Each row of a before or after table is a point. One or more steps were done to the points. Then noise was added and the rows were shuffled. The steps act on columns, c1 being the first. Name the steps. A step turns or swaps two columns, mirrors them in a line or flattens them onto one, adds a multiple of one to another, or multiplies or shifts one. Angles are multiples of 10 degrees, from the lower column toward the higher: turns from -170 to 170, lines from 10 to 170 but not 90. Use the fewest steps. Two steps may share a column if one is a turn and the other turns, adds or multiplies; they go together, in the order done. Otherwise the lowest column goes first.

Before, 10 rows:
.50 -.13

.21 -.53

.17 -.21

-.30 -.46

-.09 -.26

.33 -.26

.11 -.62

-.51 .13

-.16 .03

-.03 .34
After, 10 rows:
.43 -.34

-.63 .19

-.13 .42

-.39 -.59

.20 -.28

.61 -.18

.11 -.85

-.19 .01

-.17 -.36

.29 -.69
Steps: multiply c1 by 1.3; multiply c2 by 1.3

Before, 11 rows:
.77 .43 .11

.12 .44 -.15

-.13 -.33 -.14

-.23 -.59 -.45

-.30 -.77 -.39

.09 .16 -.02

-.43 -.71 -.35

.53 .17 -.09

-.48 -.74 .09

.07 .71 -.16

.00 .16 -.33
After:
.08 -.44 .47

-.27 .45 .26

-.05 .01 .43

.12 .03 .04

-.33 .48 .23

-.42 .05 -.05

.05 -.20 .28

-.42 .22 .25

.78 .56 -.42

.57 .63 -.22

-.20 .19 .01
Steps: add -1.5 times c1 to c2; turn c2 and c3 by 150 degrees

Before, 14 rows:
.02 -.29 .72 -.04

-.60 .56 .00 .16

.37 -.12 .57 -.06

.29 -.04 .10 -.02

-.07 -.08 -.15 .66

.35 -.34 .30 -.21

-.16 .43 -.11 .67

.03 -.53 -.22 .16

-.26 -.31 .41 .16

.15 .80 -.07 .38

.26 -.62 .52 -.18

.20 -.87 -.20 .27

-.74 .69 -.40 .58

-.15 -.06 .37 .25
After (14 x 4):
-.07 .84 .16 .16

-.22 -.49 .03 -.08

-.41 .78 -.74 .14

.53 -.63 .25 -.11

.37 -.02 -.16 .00

.42 -.26 -.26 -.05

.29 -.35 .35 -.04

-.02 .57 -.60 .09

-.11 .52 -.15 .11

.57 -.13 .37 -.02

.09 -.04 .31 .00

.72 -.29 .04 -.04

-.21 -.78 .20 -.13

-.16 .03 -.08 .00
Steps: swap c1 and c3; flatten c2 and c4 onto the line at 10 degrees

Before:
.06 .33 -.01 .60 -.41 .37

-.29 -.80 .18 .83 -.06 -.77

-.36 -.35 .21 .04 -.16 -.06

.53 -.34 -.03 .33 .57 .08

-.27 .16 .26 -.38 -.71 .03

-.20 -.50 -.24 .27 .22 -.62

.04 -.02 .33 .17 -.02 -.31

.22 -.11 .02 .09 -.73 .23

-.61 -.15 .33 .23 -.14 .50
After:
-.28 -.31 .15 -.06 -.19 .02

.22 -.69 -.25 .18 -.27 -.35

-.43 .50 -.53 -.20 -.17 -.23

.01 .18 .23 -.69 .05 -.17

.04 .41 .03 -.51 -.48 .22

.16 .02 .52 .48 -.41 -.41

-.27 -.86 -.20 -.24 -.82 -.63

-.29 -.09 -.31 -.17 .00 -.37

-.25 .06 -.19 -.58 .51 .17
Steps: turn c1 and c3 by 80 degrees; mirror c2 and c6 in the line at 40 degrees; turn c4 and c5 by -100 degrees

Before:
-.23 -.29 -.30 -.22 -.06 -.56 .28 -.02

.23 .41 -.12 .02 -.12 -.10 -.14 -.35

.03 .32 .17 .11 .29 -.53 -.07 -.12

.48 -.09 -.20 .31 -.18 .11 -.28 -.16

-.01 .12 .02 -.21 .26 -.18 -.19 -.44

-.30 .14 .41 -.38 -.22 .09 .04 .08

-.14 .19 -.26 -.22 .13 -.07 -.21 .09

.15 -.02 .01 -.17 .23 -.11 .14 -.01

.16 .26 .35 -.29 .13 -.46 -.09 -.36

-.15 .18 -.11 .40 -.17 .08 .12 .17
After (10 x 8):
.07 .11 .34 -.66 -.23 .46 -.09 -.37

.06 -.01 .00 -.82 -.08 .11 .15 -.01

.10 .16 -.12 .35 -.03 .10 -.14 -.34

-.10 -.12 -.30 -.06 -.23 .56 .27 -.01

-.06 .07 -.11 .88 .32 -.07 .12 .17

-.06 .08 -.26 -.59 -.16 .07 -.21 .10

-.12 .04 .40 .23 -.44 -.08 .04 .08

.01 .12 .17 -.71 .20 .53 -.07 -.12

.19 -.04 -.21 .84 .23 -.11 -.27 -.16

-.01 .04 .02 -.95 -.11 .18 -.20 -.45
Steps: multiply c1 by 0.4; multiply c2 by 0.4; turn c4 and c5 by 70 degrees; multiply c4 by 3; multiply c6 by -1

Before:
.02 -.09 .36 -.24 .47 .07 .02 .11 -.07

.31 .39 -.22 .30 -.10 .10 .37 -.53 -.33

.02 .18 -.43 -.20 -.25 .19 .40 .01 -.40

-.57 -.38 -.04 -.58 .43 -.26 -.70 -.71 .22

.04 .37 -.16 -.57 -.62 -.04 -.03 -.53 .32

-.05 -.44 .38 .07 .25 -.47 .09 .25 .25

-.02 -.32 .50 .52 .59 -.51 .49 .25 -.54

.15 .08 .45 .11 .24 -.31 -.49 .52 .12

.59 -.79 .35 .31 .59 -.28 .26 .11 -.49

-.25 -.52 -.10 .28 .06 .06 -.42 -.08 .43

.01 .15 .21 -.17 -.55 .10 .16 -.34 -.74

-.26 .22 -.57 -.75 -.36 -.36 -.61 -.53 .02
After, 12 rows:
-.03 .28 .52 -.10 -.22 .24 .40 .00 -.14

-.04 .03 .25 -.08 -.57 .15 .15 -.34 -.75

.43 .03 .54 .11 -.09 -.05 .39 -.53 -.18

.09 .08 -.34 .17 .61 -.71 .49 .26 -.71

.59 .46 -.62 -.19 .57 -.40 .25 .11 -.61

.11 -.40 -.23 -.14 .23 -.34 -.49 .54 -.11

-.06 -.16 -.26 -.19 .48 .17 .01 .10 -.26

-.63 .23 .48 -.60 -.38 .07 -.62 -.51 .31

-.04 .24 -.47 .35 .05 -.08 -.44 -.05 .41

-.80 .19 -.33 -.27 .43 .05 -.69 -.72 .21

-.22 -.24 .27 -.46 -.63 .24 -.03 -.53 .38

-.14 -.08 -.62 -.10 .22 -.46 .06 .27 .03
Steps: turn c4 and c6 by -30 degrees; turn c1 and c4 by -30 degrees; turn c3 and c9 by -30 degrees; turn c2 and c3 by 130 degrees
